Each wall is flat, endless, passes through zero and stands at right angles to its row. A trip goes straight from one point to another. List the walls that it crosses, first one first.

Walls:
(1): -33  24
(2): 1  19
(3): 14  2
(4): 21  -24
(5): -36  7
(6): 36  -21
Trips:
6  18 to -60  -6 => 5, 3, 2
-18  -36 to 23  -56 => 5, 3
-47  -4 to -17  -11 => none

Walls:
(1): 31  59  -9  -25  -8  -9  38  -22
(2): -24  -15  6  19  27  4  10  8
(3): 24  -5  7  12  1  -6  12  7
(4): 6  0  16  38  -24  -21  16  -2
(5): -9  8  18  5  -1  44  13  -40
(6): -4  -60  -32  -4  -9  -37  18  20
(7): 13  -25  32  -34  19  4  46  28
(8): 33  19  -39  -43  41  2  0  32
(9): -6  19  4  9  13  21  -2  -29
Trips:
1  -12  -17  10  -20  -26  -2  1 to 12  17  21  -41  -16  -15  -34  26 => 8, 3, 1, 4, 7, 6
11  13  18  -25  40  12  -7  2 to -38  28  37  -20  -50  -26  28  -43 => 2, 8, 4, 7
7  26  -20  4  4  28  -14  24 to -34  -20  4  -9  -15  47  -15  -8 => 5, 1, 2, 8
17  -37  22  -20  8  10  -3  59 to -28  12  -30  19  -9  -17  -15  47 => 3, 7, 4

Walls:
(1): -16  10  -21  -15  9  -2  -26  15  11  -8  17  8  -7  -30
(2): 6  -22  -25  30  4  2  -5  -17  38  11  27  -4  -5  32
(3): -21  9  -15  -11  6  -22  -3  -7  20  23  -4  4  19  5
(4): -33  41  55  -11  39  10  -36  46  38  3  2  3  10  -2
(5): 15  -20  -9  13  49  -27  31  16  8  -18  4  15  10  10
(6): -23  6  9  -5  16  6  0  10  15  4  4  29  28  -15
(7): -20  26  -6  33  -4  17  -10  -2  -49  19  21  -2  -19  -1
(8): -15  6  10  3  -6  -29  -10  -14  -1  20  -8  4  -4  14
(9): -15  21  6  1  5  -1  0  -10  25  -18  -4  33  -3  8
(10): -33  16  2  2  4  -11  27  -38  -12  48  2  -3  1  -16
Trips:
33  20  -3  -44  -11  -5  16  0  -2  29  16  -12  -4  -11 to 9  -3  -34  -22  18  -5  19  22  10  30  -43  7  -19  -16 => 5, 6
2  -7  21  36  -20  0  -21  17  18  12  1  10  -41  -30 to -5  -4  9  -10  -12  -47  0  -33  -47  17  -7  -15  18  3 => 9, 10, 2, 4, 1, 3

Walls:
(1): -27  -18  -6  2  10  -23  5  5  17  0  -4  -2  10  -17  -3  -8  -11  13  13  9  5  14  -7  19  -15  18  -37  -2  16  -3  16  0  19  -9  -13  1  24  40  -12  -4  -27  -17  28  13  -9  -15  -11  4
(2): 16  7  -24  -9  21  14  -6  -13  -3  -22  0  -31  -16  -1  31  26  11  7  -40  14  6  1  3  18  -14  -3  -38  -7  -10  -4  5  12  -3  -16  3  -2  7  -16  5  4  -5  -34  15  -2  -1  -10  -9  2
(3): 8  -19  -3  -1  -1  -18  -12  3  -17  -16  9  15  8  32  3  13  -8  -9  14  -4  4  3  -5  17  -16  -17  -21  7  16  5  -7  1  17  4  5  1  -5  41  13  -5  9  15  1  10  -26  -16  0  -4
(4): -4  -3  18  18  -31  -10  -35  24  -27  -11  0  -9  0  -2  -14  -16  26  -1  -2  16  14  13  -9  -24  5  11  3  9  -9  -9  5  -2  5  20  -8  34  10  -9  -12  -15  -3  12  -9  -5  -21  -12  12  18
(5): -9  -4  -30  -15  -22  -6  7  -20  -22  3  2  -3  -8  13  -13  -1  10  14  23  -4  0  0  9  20  -13  3  22  15  22  -2  15  -6  -6  -1  -5  0  -13  6  -8  5  13  6  19  -13  21  -21  13  -8
(6): 29  -1  15  -6  -5  11  12  13  -30  -26  14  -16  -10  -2  27  13  -17  -17  -10  3  20  20  46  -7  7  16  -6  -8  13  14  -13  5  -5  15  -11  3  -5  -14  23  14  17  -3  2  15  -12  -9  9  2
Trips:
0  -34  -9  -3  10  16  9  -20  4  6  1  -7  21  18  -1  5  -20  31  26  -3  0  19  12  20  11  10  -10  2  9  -5  -17  8  0  -4  10  -1  -3  4  8  2  -12  -9  -16  13  5  -1  -14  8 to 17  7  -24  -33  -20  3  10  1  -6  -3  -22  2  -18  8  7  -9  6  -20  5  -23  -24  -11  2  25  -15  -17  -13  19  -7  -5  15  -6  13  -2  14  -21  2  -8  -5  -27  8  2  4  -3  -2  9  24  5 => 6, 1
20  23  -2  5  -5  6  -19  -14  16  3  2  -6  4  9  -21  -60  4  8  -16  -1  3  -7  -5  1  -12  -7  -18  5  -12  0  21  -17  22  -26  -6  20  -27  -10  -24  -11  -7  7  8  8  -2  11  -12  13 to -16  40  3  -10  5  9  -14  -9  4  7  -4  46  -12  -7  -8  -2  7  9  -27  -18  -28  -1  13  43  -10  -1  16  -21  23  -22  5  -22  2  -17  0  -22  -7  1  31  -21  0  9  15  3  -24  -31  -18  -11 => 5, 4, 3
-4  17  -1  12  17  18  -2  -17  -9  -5  -19  -14  14  -30  3  39  -19  -8  -8  3  15  -17  -30  -19  7  11  -3  -10  -26  -36  1  22  -11  -7  -19  -3  13  2  23  -34  6  4  8  11  -6  -3  10  2 to -4  -27  -12  -23  -23  4  10  13  -16  24  21  -4  1  0  -4  -19  -29  1  -16  7  0  -9  -3  17  -15  -2  -2  -19  3  15  9  40  28  -14  12  47  16  6  -18  8  0  -21  -18  27  6  -12  -1  22 => 1, 6, 3, 5
27  -26  12  9  40  -2  -10  -5  -15  14  18  -22  -12  9  21  -4  11  30  1  -2  -1  3  19  1  -20  5  23  -14  7  0  -7  -14  -7  21  -10  -34  -6  -15  17  50  0  -3  -16  -17  21  14  14  22 to 18  39  33  15  -6  2  18  -33  -7  8  -10  -10  2  -6  -18  19  -5  -1  -3  2  -21  -3  3  21  2  6  -6  15  15  -14  -11  -8  5  14  -8  19  -20  3  17  3  13  -26  -19  9  12  14  2  10 => 5
